Rows are points. Each copy is the shape, with its points in the same order, stretched, turned, moved and blurred by noise. Is it also mirrored, or only turned?

Shape, 5 rows:
[[ 20   7]
 [  6  51]
 [ 14 -40]
 [-31  30]
 [ 24 -26]]
Copy 1, 5 rows:
[[  5 -15]
 [-45  -6]
 [ 52  -7]
 [-19  39]
 [ 38 -18]]
Copy 1 is: mirrored
Copy 2:
[[ 13  13]
 [-18  41]
 [ 26 -28]
 [-43   2]
 [ 30  -7]]
Copy 2 is: only turned

Shape:
[[  1 -16  20   6]
 [ 60 -17  12  23]
 [ -3  18 -20  -7]
 [ -9  45  20 -56]
 [-12  16 -17  26]
 [ -2   1   4 -58]
 [ 67  19  28 -43]
 [ -2   2 -33 -10]
 [-11  28  41  10]]
Copy 1, 9 rows:
[[  3 -43 -15  16]
 [-17  -3 -65  36]
 [ 17  11   5  -7]
 [ 32 -17  18 -64]
 [ 30 -11   4  15]
 [-23  -7  11 -39]
 [ -3  11 -46 -36]
 [ -6  21  12   3]
 [ 54 -73 -16 -17]]
Copy 1 is: only turned
Copy 2, 9 rows:
[[-21  -5   0   3]
 [-50  39  26   6]
 [ 25  16   0  -1]
 [ 56 -37   4  45]
 [  8  27 -24  -9]
 [ 35 -32  25  18]
 [  6   0  51  44]
 [ 24  20   4 -10]
 [  3 -17 -27  33]]
Copy 2 is: mirrored

Shape, 12 rows:
[[ 41 -44 -18  -2  14 -40   8 -18]
 [-20  28 -29  15 -29  46  -3 -14]
 [-49  40  -8  -9  -9   8 -19  15]
 [ 31 -45   3  54  11 -42 -25   1]
 [ 47 -38  18  13  32  -9   2  26]
 [  0  55  -6   0 -46  30  -5   6]
 [ 27 -45 -13  11 -20 -37  13  30]
 [-41  35 -15  -8 -25  27 -16   1]
 [-41  -2  18  10 -25  27  16  -7]
 [ 23 -16 -12  34  34 -36  32   5]
 [-29  46  13 -21 -34  26 -17 -28]
 [ 36  20  15  20 -34 -42  25  -5]]
Copy 1:
[[  8 -10 -26  -3 -42 -28 -11  24]
 [ 14 -19   4   8  16  40 -10 -15]
 [-12  13   1 -35  11  20  24 -26]
 [-14 -10 -83  -1 -28 -27 -15  17]
 [  5  17 -24  42 -14 -54  -7  -4]
 [-17 -10  14   1   7  19 -17 -21]
 [-16 -11 -40   8 -49  -4   5  13]
 [ -2 -11   8 -24  16  30  13  -9]
 [ -8 -42  -9   8  16   4   9 -34]
 [ 34  14 -31  18 -41 -29   3 -24]
 [-14 -31   7 -27  33   6 -16 -14]
 [-26 -14 -21  -7 -40 -21 -37 -20]]
Copy 1 is: only turned
Copy 2, 12 rows:
[[-24 -38 -35  10  15 -10  30  16]
 [-23  28  26 -30   3  18   7  24]
 [-13  26   9 -20   5   8 -31   3]
 [ -4 -22 -50  55 -23  12  21  29]
 [ 13 -22 -32  45  30  -9  26  24]
 [ -7   5  22 -27  13  20 -19  52]
 [-21   0 -57  22   3 -23  23  33]
 [-25  31  29 -23  12   5 -21  16]
 [  1  24  29 -11   6 -19  12   2]
 [ 13 -22 -48   6  -9  -1  32   8]
 [-20  -6  58 -35  18   4 -27  15]
 [  1 -53 -22 -11 -11  -7  -4  51]]
Copy 2 is: only turned
Copy 3 (12 x 8):
[[-19  14 -10  53 -24 -41  21 -26]
 [-25 -33 -42 -51 -23  22 -21  11]
 [ 14 -36 -34 -43  32  12  -8  28]
 [-49  38  20  38   5   6  64 -10]
 [-13  41 -12  21   0   2  41 -64]
 [-19  -2 -17 -60  -8   8 -50   7]
 [-54  44 -22  12  12 -50  21 -30]
 [ -4 -41 -40 -44  12  24 -22  24]
 [-30 -47  -7 -50  -6  16 -10 -22]
 [-20  22   6   1 -21 -35  56 -12]
 [  4 -44 -11 -44  -3  18 -59  10]
 [-32  36  33 -31 -17 -44 -17   9]]
Copy 3 is: mirrored
Copy 4:
[[-35  49 -49  33  20 -14  17  11]
 [ 37  -6  61  -6 -21  -2  -2   1]
 [ 29 -50  40  -7 -21 -24 -21 -51]
 [-19  14 -38  82  30   9  30  26]
 [-39  18 -43  46 -21   1   7  42]
 [ 40  -1  51   2 -23   1 -48 -17]
 [-39  60 -24  83   8 -11  -5 -23]
 [ 33 -34  52 -12 -28 -10 -14 -39]
 [-16 -35  61  -2  -7  17  10 -22]
 [-33  16 -14  44  32 -50   5  34]
 [ 29 -43  47 -44 -12  19 -23 -33]
 [-17  31   1  42  55 -11 -49  -1]]
Copy 4 is: mirrored

Shape:
[[ 10 -42  -8  38  31 -35  12  20  33 -11 -11]
 [-23   2 -25 -13  28  24 -31   4  -3 -10 -37]
 [ -2 -48  35 -23 -21  30   5  -6  33 -18  32]
 [ 22  31 -41 -19 -22  13  -2 -11  25 -28   9]
 [ 22  35   0 -18  -2  20   2  47  27  21 -33]
 [  6 -17 -37  -2   3   2   0  34   9 -28 -43]
 [ -5  26  32  -6 -38  27  39 -35  29 -10   4]
 [-15  32 -25 -15   3 -29  20  40   7  12  19]
 [-45  31  33  37 -20  -4  -5 -31 -29 -27 -14]
 [-14  27 -22 -17 -15  15  34  -7  18   9  31]
 [-42 -47 -27 -14 -20  -8 -37  28   4   2 -19]
 [ 34 -42  27   9  32 -19 -11  16 -32  32 -29]
 [ 31  11  28  20  20  14 -26 -36 -25   7  32]
 [-42  12  -7  15  -9 -25  36  -5  -7  17  11]
 [-30 -44 -22  -2   8 -16  35  17 -30  30  37]
 [-40  -2 -37  58 -26  26   3 -30  -1   0 -29]
 [ 37 -20  37 -18  14  32 -26  49 -10  -5   8]]
Copy 1, 17 rows:
[[-19 -15  -6 -39 -12  34  31  21  19 -40  19]
 [-21  20  -2 -25 -42 -28 -25  20  -9   9  49]
 [-27  44  45  -8  42  29 -25 -22  -6   1 -18]
 [ 13   6  34  13 -38 -17 -12 -41 -47  16  34]
 [ 12   7  45  11 -49 -38 -12 -14  43  19  54]
 [ -9  12  31 -43 -58 -33  11  19  -6 -15  30]
 [-22  10  36  56  28 -32 -19 -29 -39  -2  11]
 [ 32 -19  21  33 -35   8   7  30   5  31   0]
 [-17 -43 -18  40   5 -47 -59  14 -47 -33  -9]
 [  3  18  18  49 -12  -4   4  -4 -31  36   0]
 [ 19  53   8 -28  -7  -2 -32  46   5 -35  -4]
 [ 17 -28 -21 -69  16 -14   4  -2  53  -8   6]
 [  1 -39 -32  -8  14   5 -39 -60  -2  20   9]
 [  7 -11 -14  45   6  -9   5  41 -21  -5 -23]
 [ 14  16 -19  -7   5  18  28  52  -1  23 -62]
 [-24  35 -42  29 -33 -54 -19  15 -45 -60   9]
 [ -4  -5  43 -49 -25   0 -36 -32  53  32   4]]
Copy 1 is: mirrored
Copy 2, 17 rows:
[[ 34 -19 -43   2  44   7  15  15  -1 -43 -15]
 [ 29 -43  -3  41  -4  15 -62  -8   6 -15  -4]
 [-22   4  35 -16   9 -22  -1  31 -30 -65  25]
 [ -1 -14  31  27 -15  14  22 -44  18 -36   3]
 [-17 -23   7  60  14 -24   3   7  46   7 -11]
 [ 12 -42  -7  45  10  16 -14   6  37 -54 -15]
 [-34  13  44 -42   1 -13 -10 -31   9 -26 -12]
 [-42 -19 -34  43  37  -6  11 -37  -1 -11   8]
 [ -5  30 -13 -22  -5   5 -70 -46 -17 -33 -35]
 [-40 -21   5 -11   7  -6   8 -42   2 -16  18]
 [ -5 -56 -24  33   0 -21 -40   8 -39 -68 -30]
 [ 17 -15 -25  30  -4  37 -18  66  -8  23 -30]
 [ 29  30   2  -1 -33  28 -13  11 -28  26  10]
 [-39 -20 -36 -26  23  -2 -23 -42 -21 -15 -18]
 [-49 -42 -58 -15  15  13  -9  10 -38 -25  20]
 [ 26 -41 -34 -48 -32 -10 -51 -42   3 -45 -49]
 [ -6  13   8  65  -4  -4  -3  69   3 -16  37]]
Copy 2 is: mirrored
Copy 3 (17 x 11):
[[-10  11 -59 -25   8  12  18  44  20  -1  -5]
 [ -8   5  19  21 -14   6 -30  64 -42   0  41]
 [ 11  32  -2 -29  56  37 -14  10 -11  41 -63]
 [  9 -13  20 -26 -59  19 -46 -14   8  -7  -6]
 [ 17  22  38 -28   7 -34  10  31   0   4  22]
 [-10  24   0 -25 -25  26   4  46  -9 -19  30]
 [ 17  39   5  -7  15 -11   4 -57  -2   3 -38]
 [ 32 -24 -26 -43 -19 -36   9   7 -30 -23  11]
 [ 32 -12 -12  41  26   7   5 -44  -9 -19  17]
 [ 21   8 -19 -31 -29 -19 -18 -28 -36  -4 -23]
 [ 15 -23   2  -1  -5  43   8  67 -36  35 -10]
 [-48  23 -21 -21  71  11   8  54  21  52  33]
 [  3 -11  -9   8  35   7 -64  -6  19  43  10]
 [ 17  -7 -51  -7   1 -30  24 -26 -37  -6  -5]
 [  0  -3 -78 -39  20  12   8  14 -70  29 -10]
 [ 24  12 -31  45 -51  35  -1  -3 -15  14  18]
 [ 12  31  27 -38  71  22 -27  50 -11  35  30]]
Copy 3 is: mirrored

Shape, 18 rows:
[[ 17  -7   2   0 -10 -25  -1  -6  13  41 -14  12]
 [ -2 -11 -20  25   9   5  22 -49 -43  39 -15  25]
 [  4 -19  17   7   8  35 -10  17  -6  38   3  20]
 [ -8  20 -15   9 -10  -2  -9 -51 -48  20  28  37]
 [ 16  -4   6  30 -11  21  -8   3 -49  17 -18   6]
 [ 14 -17 -32  32  10  14  -4  15 -24  36   3  17]
 [-17  -4 -35 -24   0   3 -13  25 -25  -6 -12  24]
 [ -7 -17  17 -25  44  -6 -10  23 -46 -52  29  38]
 [-21 -13  13  31   0 -16  -2  16 -49  35  -7   8]
 [-17 -15  -7  19  -1   2  13  22 -21  30  74  36]
 [  9  22 -54 -10  26 -10   6  27  17  28 -19   5]
 [-15 -17  19  33   1  -6  77  27  -5  18  -9  36]
 [-15 -14  15  34  -4 -17  12  14 -10 -26 -14  37]
 [ 32  47  16 -16   0 -13  -4  26 -14   9 -19 -12]
 [  2   6   8  33 -10 -14  50  25  42   5  -4 -78]
 [ 16  44   0  26  10 -18  33  -5  68  27 -13   7]
 [-10  10   1 -15 -13 -14  42 -14 -33 -52   1  27]
 [107  -6   9  -3   5  10   6  -3 -42  22 -13  32]]
Copy 1, 18 rows:
[[ -2 -11 -35 -18   3   8 -12  -1   1  35 -14  -3]
 [ 34  12 -14 -16  19  29 -16  17 -28  42 -11  -8]
 [ -4  23 -24  -7  51  -7  -4  -2 -14  -1  -4 -33]
 [ 27  -7   8  14  18  16   1  59 -14  18 -20 -21]
 [  1  43 -24 -13  64   5 -11   8 -22  11  -6  22]
 [  2  39 -30  -3  43   4   6   8 -20  38  18  -6]
 [ -1   9 -17  -5  25  13 -41  29  -3   2  30 -19]
 [ 13  -1 -18 -24  59   1   9  21 -26 -45  54 -23]
 [-16  10 -11 -43  64  24 -10   2 -31  25   6   3]
 [-29  10 -19   7  42   4  46  44 -52   6  19 -40]
 [ -5  27 -31   3   0  20   6  29  40  21   3 -18]
 [-16   4 -43 -27   1  55  -8  -7 -59  -7   6  -6]
 [  6 -19 -15 -11  22  38 -15 -12 -40  -2  23  20]
 [-22  25 -29 -19  33   7   0  30  50 -21 -31  19]
 [-51  27 -17 -61 -39   1  34 -13   7  -6  -7  49]
 [ -4  -9 -24  11 -62  36  23  -2  43   1 -31  11]
 [ 15 -12 -18 -18 -22  33 -31  44 -29 -35  19   8]
 [ 31  40 -90 -21  66 -15   3   6 -17   5 -27  15]]
Copy 1 is: only turned
Copy 2 (18 x 12):
[[  2 -49 -13   9   1  -3 -27   7   9   5   8  -3]
 [ 15 -22  13  34  11  31 -53 -34  39  14 -31  -2]
 [-27 -44  18  -1  37  22 -30 -25  11 -18   7   2]
 [  9 -11  22  31  -2  42 -11 -40 -16  50 -50  -5]
 [-14 -26 -11  20  24  13 -21 -45  37   6   7  -6]
 [-34 -30  29  34  30   1 -28 -11  26   6   3   1]
 [  2   0  15  12  24 -35 -12 -22 -22  26 -13  30]
 [ 45  30  51 -38  74   7  43 -10 -15  58 -35  32]
 [-23 -14   1 -17  10  15 -36 -16  26  33 -14  -8]
 [-52 -12  48  -5  32  43   4  16 -19  38 -51  21]
 [ -6 -10  19  27  25 -40 -27  34 -26  10  13  -3]
 [ -1 -12 -11 -26  50  37 -42  36  29  24 -22  35]
 [ 20   7  -3 -14  26  24  -1  -5  16  52  11  32]
 [ 11 -14 -28  -5  39 -19   7  12 -24  15   8 -33]
 [-27  37 -30 -25  -3  -6  16  53  19 -43  22 -18]
 [  8 -13 -12  10  15  25 -19  53 -25   7  38 -21]
 [ 57  31 -11  -5  34  11  23  -5  -9  52 -48  45]
 [ 32 -91 -10  49  85  -2   3  -3  50   2  -2  -8]]
Copy 2 is: mirrored
Copy 3, 18 rows:
[[-14 -16 -21  -7 -25  -9 -14  41 -16  27  28  32]
 [ 37  -2  13 -29 -28 -53  -3  68  -1   3  30  35]
 [ -6  15 -43 -40 -28 -12  -1 -19  25  32  15  22]
 [-18  -1  33 -31   8 -41 -13  65  49   4  43   2]
 [-10  28 -21 -25 -62 -26  -3  -4   5  -3  39   3]
 [ -8  20 -29 -20 -23 -56 -25   5   3  10  17  41]
 [-23   3 -40 -16  28   4 -58  23  -5 -25   1 -20]
 [ -3  42 -16  41  56  53 -17 -25  63 -33  25  -4]
 [-27  33 -50 -12 -46 -10   3  41  18 -10  21  40]
 [-50  36 -12   7  19 -32 -10  36  75  50 -14  43]
 [ -4 -42 -61 -11  33 -44 -40  17 -29  -7 -17   8]
 [ 18  43 -45  29 -22  -6  46  65   8  60  -4  15]
 [-13  55 -20  30   4  25  30  32   1  12  25  -8]
 [-29 -32 -57  -4 -31   2  -6 -21  12  -6  37 -27]
 [-25 -23 -23  52 -49  -7  29  -3 -47  25 -88   4]
 [ -1 -40 -33  11  18 -32  50  31 -24  60  -5  -5]
 [  8  16  23  43  27  30  -6  55  15  -3   5 -52]
 [ 30  -1   0   2 -72 -26 -34 -46  26  29 112  21]]
Copy 3 is: only turned

Shape, 17 rows:
[[  1 -21  12 -38   4 -20  19  34  26  14  29 121]
 [ 23  -1  22  17  -3 -16  20 -12  11  16   0 -36]
 [ 16 -18   9 -31  57  18 -61  -5 -41  14  26 -51]
 [-79 -15  22  16  21 -13  -9  39  20  -8  34   5]
 [ 19  41   6  -3  16 -18 -23  12  24 -26  19 -10]
 [ 22 -14  28   6  20 -18 -16   1 -84  12 -17   5]
 [ 25  19  34  11 -15  -5  18  31 -15  22  32 -29]
 [-14  19  19  14 -18 -17  20  -5   3  -7  32  48]
 [-21  40  19   1  -8  10  19  18  19  23  -9 -35]
 [ 17 -14  25  17 -24  11  -2  27   3  20  27  31]
 [-40  29  32   8 -20 -17 -18  -9  27  25 -10 -28]
 [ -7 -15  -2  -9 -20 -23  21  28 -40 -48  31 -20]
 [ 12 -21  12  12 -17 -28  -7  28 -26  16 -11 -31]
 [ 24  37 -70   5   2   2  14  -2   3  18  34 -44]
 [ 32  -8 -39  12  55   3  15   3  10  11  -1 -13]
 [ 14  14  17  -9  -8 -12  20   4  28   9  32 -27]
 [-22 -19 -21  18 -16 114  -2   8  -4  14  15  15]]
Copy 1 (17 x 12):
[[116  -9 -35  15  74 -12  52 -58 -66  69 -11 -53]
 [-11   1  39 -30 -14   3   9  13  -4 -53   8  10]
 [-32 -18 -11  24 -60  30 -31 -64 -37 -40  41 -18]
 [ 29 -53 -25 -11  -4   6  -5  10  -5  66  -2 -50]
 [-14  -8 -30  20  14 -19   1   6 -42 -15  27  -8]
 [-10   2  46  12  11  57  10 -38 -36   6  48  -7]
 [ 17  20  30   2 -37   6  25  23   4 -26  33 -16]
 [ 22  15  10 -26  26 -12  31  -2 -30  57   0 -28]
 [ -3 -19  33  13 -22 -24  21  20  33 -16 -15   3]
 [ 51  22  11  -7   7  -5  10  -6  -4   1  17 -54]
 [-51 -30  23 -21 -10 -16  31  12  36 -10 -18 -23]
 [ 42  20  -8 -30  -3  39 -10  30  -9  40  56   9]
 [  7  -4  23  -7   1  41  11  14  13 -29  31 -12]
 [ -3  15  -3  16 -38   1 -21   7 -10 -18 -36  39]
 [ 24 -26  -5  39   5   7 -41 -22 -59 -38 -20  42]
 [ 18  -6   7 -28 -31 -17  19   8  -8 -26  11  -7]
 [ 49  37  25  14 -27 -48 -64 -31  43  20  -8 -40]]
Copy 1 is: only turned
Copy 2:
[[-45 -60  44 -14  21  59  64   8  49  13 -55   8]
 [  3  -7 -18 -17  -8  -1 -18 -11 -31 -11 -18 -34]
 [ 30  75 -13  63  80 -30 -57 -97  55 -34 -33 -34]
 [ 26  34  52  -8  32   1 -18  -7  25  35  -8  30]
 [-20  29  20  10  53  14  20  14  -2 -21  14 -38]
 [-30 -37 -31  37  39 -81 -33 -38  32  11 -34 -23]
 [ 10 -26 -31   9  33  -7 -10   9 -38  16 -32 -36]
 [ -2 -53  29   4   9  14  33  36   2  -8  -3  -4]
 [  9 -15  16   1  31 -10 -18 -23 -54  15   9 -27]
 [-12 -26 -25   5  29  17   2  10   8   0 -29  14]
 [  5   5  28 -35  46 -21 -28 -17 -23 -24  21 -12]
 [ 28 -14  -1  29  -6  17   1  19  28  52   7 -42]
 [-10  -6 -38 -16  16 -14 -22 -16   7  29  -9 -22]
 [ 41  30 -22  38  -2  42  51 -30 -17 -12  25 -48]
 [-12  40 -15  19 -30   4  13 -58  -9  -2 -24 -27]
 [ 16   5   1  -8  17  38  13   2 -25  -7 -12 -44]
 [ 34 -35 -18  82  -6  27 -41 -60 -11  -7   6  48]]
Copy 2 is: only turned
Copy 3:
[[ 47   2 -11  -3  -9  32  -6 -75 -52 -32  55   5]
 [ -5  25  13  25  -7 -24  20 -11  25  -9  -9 -11]
 [-31  37 -19  36 -40 -31  11  11 -42  50 -21   5]
 [ 18  16 -32   1  51 -13  35 -25 -22  31  30   4]
 [-14  16 -40  12  16  27  12  15 -13 -12  -6  -6]
 [ 23  21 -18  32 -56 -28  25  -8 -35  55 -15 -44]
 [ 20  29 -27   8  -9 -32  -1  -9  11  -1 -21  -5]
 [ 55  12  -2  11  18  27   2 -22 -17   5  22 -12]
 [ 32  -7 -15 -12  13 -21  33  15   1 -15 -26  10]
 [ 19  -8 -20  10 -11 -14 -11 -32   0  -9  25  -3]
 [ 36  -9 -10  20   9   4  41  17  18   7   5  31]
 [  8  45 -27 -23  25  11   8 -45 -18  54 -47 -36]
 [ -7   4 -25  21 -19 -23  24 -32   6  21 -27 -23]
 [-27   3 -12  57  13   2 -34 -14 -34  -9 -63   0]
 [-46   9   3  33  -2 -31   0 -21 -30 -26 -22 -23]
 [  4  37   3   9  12  -2   6 -17  17 -21 -12  10]
 [ 18 -61  10 -42  15 -43 -36  -6 -37  16  -1  17]]
Copy 3 is: only turned
